Each row of a before or after table is a point. One or more steps were done to the points. Then noise was added and the rows were shuffled. The steps act on columns, c1 being the first. What was done? A step turns or swaps two columns, mirrors them in a line or flattens them onto one, adds a multiple of one to another, or multiplies or shifts one. Angles are multiples of 10 degrees, from the lower column toward the higher: turns from -170 to 170, lines from 10 to 170 but not 90. Use the fewest steps. Two steps may share a column if one is a turn and the other turns, adds or multiplies; they go together, in the order done. Otherwise the lowest column goes first.

Before:
[[  5 -15   2]
 [-16  35  75]
 [-39  45  74]
 [-35 -22 -52]
 [ -6  -7 -54]
 [-34 -63 -55]
 [ -4  82 -22]
 [  4  54   5]
 [  7  84   6]
 [  7 -42 -47]
 [-25 -32 -47]]
After (11 x 3):
[[-60 -30 -10]
 [-38 -34  15]
 [ 39 -32 -15]
 [-48 -13  42]
 [-92  -3  13]
 [-60 -17   6]
 [ 39 -70 -27]
 [ -5  14  13]
 [ 52  22 -72]
 [ 67 -46 -29]
 [ 60  38 -52]]
Steps: turn c2 and c3 by -130 degrees; turn c1 and c3 by 60 degrees

Before:
[[ -1  13  -9  15 -12   4]
 [  4  14  13   0  16   9]
 [ 15  -6   9  -5   2 -19]
 [  0   1  -3  -6  18   5]
 [  1   6  32  45  17  -8]
 [ 23 -31  -6  20 -25  10]
 [ -6  16  17  -1   3  -8]
 [  7  12  -8  -6   3 -42]
 [ -7  15   2   5  -2  -7]
 [  2  -6  -6 -10  12   9]
 [ -1 -35   1  -2  12   9]
 [ -3   8   0 -12  -3  -8]]
After:
[[ -1   3 -21 -12 -13   6]
 [ -8  11 -23  11  -5 -29]
 [  4   6  39  10 -15   5]
 [-28 -33 -20 -18  15   6]
 [  5  13  51  17   1  -6]
 [-13   1  28  -9  -5 -15]
 [  5 -33  95  28 -18  -8]
 [  4   5  -6  -5 -17   2]
 [  5   4   6  15   2  -6]
 [  5  13  -1   1   3  -3]
 [  2  -7 -31  14  15  -1]
 [  6 -13   3 -32 -12   6]]
Steps: turn c1 and c5 by -160 degrees; turn c2 and c4 by 60 degrees; multiply c3 by 3; multiply c6 by 0.7

Before:
[[ -8  25  34 -10  25  -3  75   5  56]
 [ 36   2  25  -4  27 -15 -11  22  66]
 [ -8  24  -6   3  -9   0 -17 -10  56]
 [  5   5 -13  43  18   4  95  -1  53]
 [  5  19  -3   9 -87  37   9  11  40]
 [-13 -25  10   8  32  -5  -8  42  23]
 [ -8 -34  28  38  -7 -13 -11  -4  51]
 [ 16 -77  -9 -95  29   3 -17  12 -30]
 [ 13   9  32  16  19  32 -16  -2  44]]
After, 9 rows:
[[-24 -44 -21  43  35  -6   9 -29 -44]
 [-16   2 -36  20  60  34  14 -27 -33]
 [-14 -21   4  10  68  -1  11 -41  14]
 [ 13  -8 -39  -5  67 -14   8 -58 -41]
 [ -2   6  17   2  33   0  16 -25 -42]
 [ 13  -5   6  49  59   3 -92 -29 -42]
 [ 12  13  -2   7 -46  38  -8 -32 -21]
 [ 15 -73  -6 -91  73   3  19   8  27]
 [-32  16 -22  -4  61  -4 -78 -37 -36]]
Steps: mirror c1 and c3 in the line at 160 degrees; turn c8 and c9 by 140 degrees; add 0.3 times c9 to c2; shift c5 by 40; multiply c7 by -1

Before (14 x 12):
[[-29 -20 -46  47 -45 -41 -60  16 -36  41   8   4]
 [-15   7   4 -20 -45  10  36  28 -23  29  21 -12]
 [-43  25 -31  38  44 -42  20 -23 -15 -26 -37 -36]
 [-45   4 -29  54 -18 -15 -56 -26  33 -25 -32 -28]
 [  9  10 -19 -18  -8 -11  12 -20 -34 -42  42   5]
 [-21 -15 -12  64 -19  32   0  -9 -39 -20  43  32]
 [ 35  -4  16  60 -12 -29  -2  35   4 -52  50   3]
 [-41  -1 -19  62 -18 -40 -29  18  33  42 -18  30]
 [ 22   3  37  17 -29  -3 -20 -26 -59  38 -20 -38]
 [ 41  21 -51  59  25  21 -62 -41 -41   3 -26   5]
 [ -2 -20  -2 -10  57   2  10   8 -14  41  16 -23]
 [  8  35  10  76  29  -7 -37 -13  30  23  36 -33]
 [-25  34  34  11 -25  -6  -2  32 -47 -47   3  -2]
 [-22  44  42  50  36 -21 -31 -25  -9  -2 -35  37]]
After (14 x 12):
[[ -3 -18   8  41 -58  17 -12   6 -23 -16   9 -23]
 [ 24  20  55  38  34 -11  -9 -34 -94   9  -6 -19]
 [-31  33 -44  45  41  24 -56  17 -56  46  10 -20]
 [ 10  -5 -13 -43  20  10  13 -12 -59 -21  46 -13]
 [ 35   0   7 -55  35  22  -9  51   4  58  40   8]
 [ 42  65 -44   7 -11 -16 -21 -51 -63  61 -24 -20]
 [-26  19  31 -44  13  -2  25  29 -66   1  -6  19]
 [-40  41  -9 -24   3  22 -34 -33  49  59 -21 -31]
 [-36  -4 -12 -35 -41  56  34 -36 -28  39 -31 -51]
 [-24  53  24  -2 -32  37   9 -35 -18  47 -33  55]
 [  3  49  34  27 -30  19  -4  -1  54  75  38 -23]
 [-15 -17  13  33  34 -20  27  28 -35 -16  17  -8]
 [-39  27 -33  39  10  41 -21  13  50  67 -20   9]
 [-20  -6 -29 -31   1 -30 -17  -2 -68  67  41  22]]
Steps: add -0.5 times c1 to c5; turn c5 and c6 by 160 degrees; turn c2 and c7 by 50 degrees; turn c3 and c12 by 30 degrees; swap c4 and c10; turn c8 and c11 by -10 degrees; multiply c9 by 1.6
